Rows are points. The points of each table are mixes of a few directions, plus a little noise. Count the directions of each table, and those that both share. Where both have some left over, give the other angles between the two spaces (their principal angles), to ten degrees, smallest first.

First:
[[  5   0]
 [ 65  -2]
 [ 40  -1]
 [-67   2]
 [-44   1]]
Second (5 x 2):
[[ 22  -1]
 [  8   0]
 [-79   2]
 [ 71  -2]
 [-23   0]]
Directions: first 1, second 1, shared 1

First:
[[-15   8  37 -19 -52   0]
 [ 15 -22   4   8  -1  14]
 [-16 -10 -17   3   9 -22]
 [-44 -50  19 -44 -44 -14]
 [ 46  18 -19  30  48  29]
 [ 49  76 -21  96  26 -21]
 [  7  34 -27 -27  63  24]
 [-43 -53  24 -48 -49 -10]]
Second, 7 rows:
[[-50  34  26 -47 -47 -26]
 [  8 -23 -27 -50  67  45]
 [ 16   9  30  15 -36  11]
 [-50   2  17 -29 -47 -37]
 [ 49 -40  28  33 -24  41]
 [ 17  30 -18  46  18 -18]
 [ 10 -13 -57  32  69 -17]]
Directions: first 4, second 4, shared 4

First (7 x 9):
[[ 13 -39 -63 -12  13  -4  28  31  31]
 [ -4  13  23   5  -5   3  -8 -10 -14]
 [  8 -13   1   8  -5  14  20  12 -35]
 [-29  56  31 -18   7 -37 -72 -49  82]
 [ -6   7  -9 -10   6 -14 -15  -7  38]
 [ 12 -20   2  13  -8  22  31  18 -56]
 [  5  -5  16  12  -8  16  16   6 -46]]
Second (9 x 9):
[[-11  22   8  -9   4 -16 -29 -19  38]
 [  9 -18  -7   7  -3  14  25  16 -32]
 [ 17 -31 -12  12  -6  24  42  28 -56]
 [ 11 -21  -8   8  -4  16  28  19 -37]
 [ -3   5   2  -2   1  -4  -7  -4   9]
 [  2  -4  -1   1   0   3   5   3  -6]
 [  8 -15  -6   6  -3  11  20  13 -26]
 [-36  69  27 -27  13 -52 -92 -60 121]
 [  3  -7  -2   3  -1   5   9   6 -11]]
Directions: first 2, second 1, shared 1

First (11 x 14):
[[ -3  18 -12  25 -10 -16  33 -12  -5  28   8   1 -15   0]
 [  2 -12   8 -18   8  12 -22   8   3 -20  -6  -1  11   1]
 [ -4  21 -14  29 -12 -19  38 -14  -6  33  10   1 -18  -1]
 [ -6  34 -22  47 -19 -31  62 -23  -9  53  16   3 -30  -1]
 [  7 -43  28 -60  25  39 -79  30  13 -67 -20  -3  36   2]
 [ -2  21 -14  30 -13 -19  39 -14  -6  33  10   1 -18   0]
 [  4 -29  19 -39  17  26 -53  20   9 -45 -12  -2  24   1]
 [ -5  35 -23  49 -20 -32  64 -23 -10  56  16   2 -31  -1]
 [  5 -30  20 -42  18  27 -55  21   9 -47 -13  -2  26   1]
 [  0  -2   1  -3   1   2  -4   1   1  -3  -1   0   1  -1]
 [  3 -14   9 -19   9  11 -24   9   4 -21  -6   0  11   0]]
Second, 11 rows:
[[  19   -5   15    9   -5   11  -19   12   -6   30   -9   24   -9   22]
 [  16   -9   -1    7  -23    0  -26    2  -31   50    2    7   -9   26]
 [  29    7   14   16  -10   -2   23   14   30   16  -14   26  -21   13]
 [  -2   31  -25  -46  -39  -92  -22  -58  -21  -25   37 -121   42  -36]
 [ -54    6  -27  -14    7   12   43    7  -17  -18   18   -2   19  -29]
 [  22   -3   -7   16  -12   -9   19   -8   18    8   -8   -1  -24    8]
 [  -1  -11  -24   14   -8    2   21  -11   -4    5    0   -2  -20    3]
 [  -8   10    0   -5   -8   -2   16   11   -4   12    6    7    6   -4]
 [ -36   10    8  -17   24   18   11   21    1  -24    6   17   26  -20]
 [  32   -2   39   10   17   11  -26   15   31   -5  -24   28   -9   18]
 [ -19  -33    7    8   58   49  -40   -4    0  -50  -16   20   -2    0]]
Directions: first 1, second 5, shared 0; angles 30
